Each row is a point. A path goes straight from each point to the next, and from the last back to the first. The post is the endless flat space through its rows: a point in 2 columns, a line in 3, a plane in 4, and so on, so that a path can go around it. How many times does the path go around the post? Going back the other way cancels.

Post (2 x 3):
[[ -1 -31  29]
 [ 17  -7 -60]]
Path, 21 rows:
[[ -2 -49  -8]
 [-30 -40  41]
 [-24   6   6]
 [ 18   6 -38]
 [ 53  -4 -47]
 [ 14 -66  49]
 [ -5 -69 -19]
 [-33 -36  -1]
 [-36  -2  29]
 [-28  30  27]
 [-18 -24  -5]
 [-26 -30  11]
 [-21  -6  25]
 [ -8 -10  67]
 [ 41  -5 -51]
 [ 32 -51 -27]
 [ 56 -18 -73]
 [ 42 -14 -40]
 [ 27 -31 -38]
 [ -9 -85  -3]
 [-17 -56   3]]
Times around: 2

Post, 7 rows:
[[ -28   17   37  -89  -19  -52   41  -19]
 [  18   29  -49   47   30   44   30   41]
 [ -66   -7   62 -110   11  -53  -25  -26]
 [ -38    7  -18   45  -32   37  -12   53]
 [  -6   12  -13   71    5  -14    0   37]
 [  32    3    1   85   -7   53   18   40]
 [  10   15  -41  -32  -14   -7   21  -54]]
Path, 25 rows:
[[  67  -22   19    4  -24   16   28   24]
 [  45  -15  -30    8    4   15  -10    8]
 [  51   29    0   37  -16   -5    8   12]
 [  24   51   32   10   -3   28    5  -68]
 [  -7    7   58   14    3    6  -24   17]
 [   8   14   38  -29  -53   24   50   38]
 [  17   -8  -16  -72   -9  -70   60   -5]
 [ -39  -15  -46  -66   -9   26   35  -55]
 [ -40  -66   -8  -15  -13  -26  -21  -20]
 [  -7   -4  -72   34  -54   -5  -29   15]
 [  19   23    3   -2  -55  -22  -11  -22]
 [  14   73  -37   15  -34  -18   30  -53]
 [ -87   40  -28    4    9  -29   33   -9]
 [ -13    8   43    9  -67   13  -31  -30]
 [  -7   22   31   -3  -19   20   -7   55]
 [   5  -27  -55   64   -9    5  -19   37]
 [ -39  -37  -27  -21    4   29    4   13]
 [ -60   -5  -32  -44  -54  -32   60  -51]
 [ -34  -15    0  -36   -4 -119    7   -7]
 [   9    0   36  -18    6  -29    6   28]
 [  -3   39  -15   -3  -44  -12   12    5]
 [   4   17   20   23    9   26   20   11]
 [ -90   29   45  -59  -12  -14   49  -22]
 [ -24   41   22  -57   15   38    7  -26]
 [  19   42   -6  -36  -15   -5    8  -12]]
Times around: 0

Post, 11 rows:
[[ -17   64   30   94  -34   31    7  -90  -19   10  -13   14]
 [   7  -23  -20  -16   21    2  -21   13   45  -11  -24  -12]
 [  25  -33   -4  -32  -24   26    0   43  -31  -25  -29  -37]
 [ -27   28  -81   11   -2 -121  -12  -42  -10  -62   31   25]
 [ -35   41   84   22   -8  -10  -13 -102   -3   -5   -7    5]
 [  -5  -36  -11   -9    6  -32   22    9   -4   12  -31   10]
 [  22  -19   17   -7  -29    0   -6   56   -4    5   28  -14]
 [ -28  -36   -9    9  -16  -13  -38   47    4  -19  -53    2]
 [   2   -6  -14  -25  -21   15  -25    5  -46    7   -1   30]
 [ -43  -17  -38   -1    8  -56   16  -20    0  -73   22   65]
 [  -4  -12   18  -11   27   15  -19   50  -55   -9   12  -24]]
Path (28 x 12):
[[ -72  -35    6   36  -19  -68  -14    8  -17  -45  -23    2]
 [ -39   19   -1   18  -23   32  -36  -38  -43  -47  -11    4]
 [ -86   15    8  -12  -24  -14  -36  -33   12  -71  -45   16]
 [ -22   18    7   25  -50   -1  -12  -29   29   54 -100   48]
 [  10  -38   37   59  -18   64   21   37   18  -53  -34   26]
 [  13   -9    6    2  -36  -59   25  -36  -52  -52   -3  -37]
 [ -54  -29   -9   11  -37   11   22   -7  -61   27   -6   37]
 [   2    0   -9  -33   -7  -13   30  -33    6   -6  -47  -57]
 [   2   -7   15   -6  -29  -37    6   61   13  -51  -34   14]
 [   9   -2   19    2   20  -51   -7   71  -39  -44  -13  -43]
 [  -1  -26   61   11   53  -29  -27   -7  -22  -13   18   14]
 [  -8  -37    7  -11  -50   24  -14  -16  -21   -4   -7   19]
 [ -89  -13   31  -57    5  -32  -71  -29   29  -34  -42  -16]
 [ -16   -1   39  -32    9   -2   15   36  -33    3  -13  -14]
 [ -56  -13   47   22   -4  -24  -63   37  -16  -59  -52   54]
 [   0  -22    4   14  -17  -29   -9   16  -18  -30  -18  -19]
 [ -14  -12  -14   23   13   26  -13  -33    5  -38    6  -38]
 [ -65    4   46  -30  -36  -26  -64  -20  -17   36  -59  -37]
 [  -1   13  -25  -13    5  -19  -15   18  -10   40    3   28]
 [  16   17  -26    0  -40   11    7  -10  -11  -55  -77  -10]
 [  27   13  -15   21   -2  -10  -53   78    8  -22  -19  -57]
 [ -19  -11   -3   71   26   21  -37    3   57  -25  -76   -1]
 [ -12  -77  -10    0   -3  -40   13   57   22  -28  -40  -12]
 [  -3   -7  -56   -5  -25    6   40  -41  -25   71   -6   25]
 [ -37  -19   25  -57   55  -39  -11  -42   25  -44  -53  -46]
 [ -23   46  -61   19  -31  -14   19   27  -86  -46  -34  -38]
 [   4   39   38   35    2    4  -56   22   45  -26  -12  -25]
 [  27   -5   -9   57    2   58    3   20  -50    0  -16  -11]]
Times around: 5

Post:
[[ -17    2   16  -14   45  -75   -2  -15  -52   36  -60   15  -15  -28
   -16  -33  -28   -2]
 [  21   25  -25   26  -39  -56   58  -36  -13  -55  -11  -40   50  -22
   -51   45   10   -5]
 [  11   13  -33  -18  -18  -12   17   17  -50   -4  -13   25   37   11
     9   48  -24    9]
 [  -8  -12   -5  -12   28   -1   37  -26  -51    8    4  -23    9   33
    -5   21  -20  -42]
 [  20  -21  -33   -3  -28   -3   -2    8  -44   18  -11  -79  -56  -58
    41   43  -10   11]
 [  -1   13  -30 -121   -5   23  -52   39  -29    0  -28  -24   54  -13
   -14   11   23 -103]
 [  13   24   50  -15  -52    2  -27   14  -19    8  -12  -13   37   -3
    -5  -14  -16  -18]
 [  13   54  -18   10   43  -17   22   15  -39  -39  -10  -39  -17   63
     1   30  -43  -33]
 [  23   12  -57  -13   42    2    7    1  -18   -5   30   17   27   16
    35  -43   13  -48]
 [  33   13   39   28   97  -12   39  -44    1   -6   -9    3    6  -29
    -1   14  -23   -7]
 [  49  -20  -13  -17    1   17   24   46    1  -29   39   15  -12    6
    44  -33  -46  -23]
 [  24  -29   25   85   66  -25   37  -17   25   48  -18   15   15  -85
    13    7  -23  -59]
 [ -49   18    0  -18   43   76   32   52   -2   11   11    2  -12  -12
     4  -27   35  -48]
 [ -40  -25   48   -6  -18   21  -12   38  -25  -34  -17   30    4    8
    19  -15   35  -10]
 [  31    7   20    0  -35    8   -6    9  -37  -16  -13   35  -22   26
   -28   11   -1   -6]
 [   7  -40  -32   52  -29   89   -4  -77    0  -52  -36  -42  -35  -65
    21    4  -40   77]
 [  28   -2   77   21  -67   -4   36   37   26   14  -53    6  -11   28
    38    0    6    3]]
Path:
[[  18  -21   36  -26   17   10   44  -12   44  -52   -4   12   58  -44
   -39   23  -35  -57]
 [  29  -16   22   45  -53   20   55   22   -2   -8  -19   46  -60  -24
   -10   21   -1  -20]
 [  82   46  -58  -74  -11   13   -8   39  -55  -42  -32  -15   -9  -11
    -1   92  -15  -18]
 [  51   11   11   32   15   26  -24   51   -3   30  -36  -34   -6   27
   110  -44   -5  -44]
 [ -23   -5  -23  -29   59  -55   37  -51  -55   29    8  -23   20  -10
    42  -52   56  -21]
 [  35   -6  -54   28   19  -12   45  -36  -50   28   13  -23  -16    9
    19  -30  -19  -31]
 [   3   26  -13   14   45   -4   -7   25  -51    2    3  -56   15  -22
    40    9    2  -50]
 [   7  -15   18   -2  -61  -41   24  -36    0  -89  -15  -61    9   -6
    24  -29   27  -23]
 [   9   21    5  -49   -2   24   24  -29  -26  -36   32    5  -14  -30
   -23   41  -25   32]
 [  27  -36  -33   -3  -55   24   24   28  -24  -68   65    3  -17  -28
     7    8  -13  -20]
 [   6   25   52   17   65  -35    6  -16  -36   17  -18   13  -68  -17
     7   15   18  -34]
 [ -35   13  -29   13  -43   42   25   40   18   -3    9   -1   -9    3
     3   36    4  -18]
 [  46   16   78   10   22   -7  -11    9  -15  -26    2   -8  -23   20
   -45   37    3   -5]
 [ -37  -19   33  -61    1   17   19   49  -53   41  -78   -4    1   19
    43   -3   20    3]
 [ -38   36   21  -19  -16   -3   -2   42  -78  -74    9  -32   -3  -47
   -18   32   15   24]
 [ -22   43   62   22   23    8   19   15    3  -29  -65  -35   26  -22
    -3   28   68  -43]
 [  19   32   33   -3   36  -30   26  -40   23  -27    3   -1   37   -6
     6  -71   59  -86]
 [  -9   13   14  -17  -13   -2   21   25  -11   56   71   16    9   14
    15    1   20  -46]
 [ -30  -27   -3    7   27   24   50  -14   -6   16   27   13  -12   11
   -33   19    9   12]
 [  35  -42  -39   -6   24   46   22  -30  -50   -9   20   48   31   37
    -8    4 -104    6]
 [ -12   -6   -6  -38   18  -13    6   17  -19   -3    2   23   22  -28
   -50   13  -13  -34]
 [ -27  -11   19  -61   21  -25   66   12  -29  -64   13   24   13    9
   -45   -2  -17  -18]
 [  23   54   84   36   -2  -21   22   -3   14  -78   32    6   -5   37
   -38    4  -17    6]
 [ -33   -4  -20   50   -8   -5  -33   48  -20    0    7  -40  -57  -47
     4  -18   43  -25]
 [  71    9  -30   46   -8    1   17  -26  -59  -26   -4   23  -38   25
   -43   31  -37   24]
 [  -3  -17   -2   45  -56   64   13  -18  -21    2  -63  -66  -14  -53
   -36   74  -22   17]
 [ -37  -49   46  -38   19   -3   -2   51  -14  -31  -11   15   10   25
    11   34    5  -30]]
Times around: 1

Post:
[[-17   5 -13   6  28  35 -32 -55  33 -20 -16  38 -36 -11 -20  33  -4   9]
 [-46 -10  -5 -20  -2   5   2 -25 -12 -67  46 -12 -10  23  18 -41 -17   5]
 [-64 -45  66  21 -17 -40 -13 -22  -9   9  12 -23 -41  -4  50 -11  21  -3]
 [-35 -32  36  31  -1   3 -58 -16  -4  26   4 -13  14 -17  34 -21  27  41]
 [-40  46  23 -15  18  -8  19  29   5 -32  -7  43 -41 -25  -6  17  12  -1]
 [-59  26   9   2   7 -39  20  52 -13 -11  39 -21 -12  21 -14 -18  -7  62]
 [ -4  -8  16  11  22   1  10  13 -17 -15  51  45 -30  20   1 -15 -17  16]
 [-71 -36 -19  25  74  -3  23 -32  29 -14 -27  -9  17 -35 -44  19  20 -28]
 [-24 -16 -16  42  -3   2  14 -28 -23 -49  -1  18  24  11   3   2  34  35]
 [ -3 -17  -8   7 -10  24   4  12  10 -71 -19 -29 -44  59   5 -67 -23 -14]
 [ 58 -40 -51   7  -7  65 -20 -70  17   4 -39  13 -27 -54 -13  20 -37  -4]
 [-11  19  18  26  78  14  -8 -46 -29 -58  26 -41 -51  20  13 -48  24  16]
 [-44 -16  20  14  42 -22  -9   6 -40   2  38 -28  14  18  33  28  29  11]
 [ 10 -40 -29 -25  17  65  23 -45 -22  34  16  20 -32 -18  20  29  -1  26]
 [-12 -14 -16  -5   2 -12 -16 -25  15 -27   0   8  21  22 -54   6  31   1]
 [-50  17 -18 -11  12 -67  19  52   8  -5 -40  51  17  31 -35  -5 -16  12]
 [ 15  39 -30 -10 -34 -36  11  13  71  14 -15  37   0  46  -7 -13 -14  28]]
Path, 28 rows:
[[-32 -42  23   5 -27   1   4   5   6  37 -49   5  18  11   2 -34  40  54]
 [-97  -6  23   8 -16  40 -17 -65 -30 -33 -41  24 -11 -53  61 -39   3  14]
 [ -4  24 -23 -16  28 -12 -20  -1  14   9  12  61  21  28  18 -34  -5   4]
 [ 16 -18 -30 -21  23   5  12   8 -49   7   1  -3  -4  23  33  -5  18  20]
 [-38  -3  46 -23   7  -9 -38  18  -7 -10   6 -11 -28 -37  -7 -62 -11  77]
 [  5   5  15  10   3 -32 -70 -56  45 -29  20  41 -16 -15 -11  -7  -9  -5]
 [-15  22   9 -10  19  -8 -37   0 -46  -6  57  13 -19 -18  44  61  19 -13]
 [  1  54  -2  43 -17 -31  25  43   9 -10  12   0  -4  -8  -7 -43 -27  20]
 [-22  -5  37  21 -42  -4   8 -21  22 -32 -35  -5 -39 -28 -58 -27  -4  11]
 [-44 -10  24  46  18  -5  -7 -37   1 -35  18 -30 -22  51  75 -11  23  87]
 [-21  59  13  11  22  20 -72   3  73 -15  42 -36 -39 -72 -60 -32  18  89]
 [ 20 -42 -65  13   0   6  20 -67 121  13  -5 -10 -41  13 -77 -22 -22   1]
 [ -1  68   6 -49  11 -10 -19 -13   3 -91  33  43 -41   7  36 -28  -6  34]
 [-34  21  31 -52 -27 -34  29   3  19  15 -16   9 -41   2  33 -15 -40  35]
 [ 19 -12  23  -3 -11  14  17 -34 -24 -51   1  -1 -88   1 -46  -6 -21 -46]
 [-34 -27  10   2  45 -11 -16 -31 -21 -16 -17   8 -55  14 -17 -96  -7 -11]
 [  0 -28  -4 -42   2  25 -16  34 -21   4  44   6 -57 -15   3 -74 -26  54]
 [ -2 -21  25  20   9 -35 -43  49 -16  -7  15  11   3  20  30   6 -13  31]
 [-38  13   0  28  37   3 -11 -27  11  14  23 -20  22 -52  46  13 -27  60]
 [-66   9  88  26 -11  20 -21  25 -53 -48  36  21   4 -10  -6 -10  42  -7]
 [-29 -67 -20  60  71 -48  16 -21 -66  38 -34  -5  -2 -12 -34 -24  -8 -22]
 [-11 -13   9 -24  25 -25 -59 -39 -15   1 -14 -24 -24 -37  28   4  19  -7]
 [ -5  26   9 -32  12 -10  16  10  40 -15  41  -1 -21  29  -9 -36  17  22]
 [ 30   6   3   2 -68   9  37  29  89   1 -57 -15 -30 -14 -35   5 -26  -6]
 [ 42  13   7 -31  64  60   2 -29 -61 -17  11 -12 -32  12  79   8  17 -44]
 [-15  21  21  20  26 -23 -39  56 -36 -39  16 -41  40 -17 -13 -31  45 -22]
 [ 20 -46 -12  27  19 -31  58  49   3   3 -11  97 -24  50 -34  16  24 -34]
 [-17  -1  57  -7 -38  -6 -43 -25  18 -19  44 -43 -61 -35 -26   5  29  46]]
Times around: 3
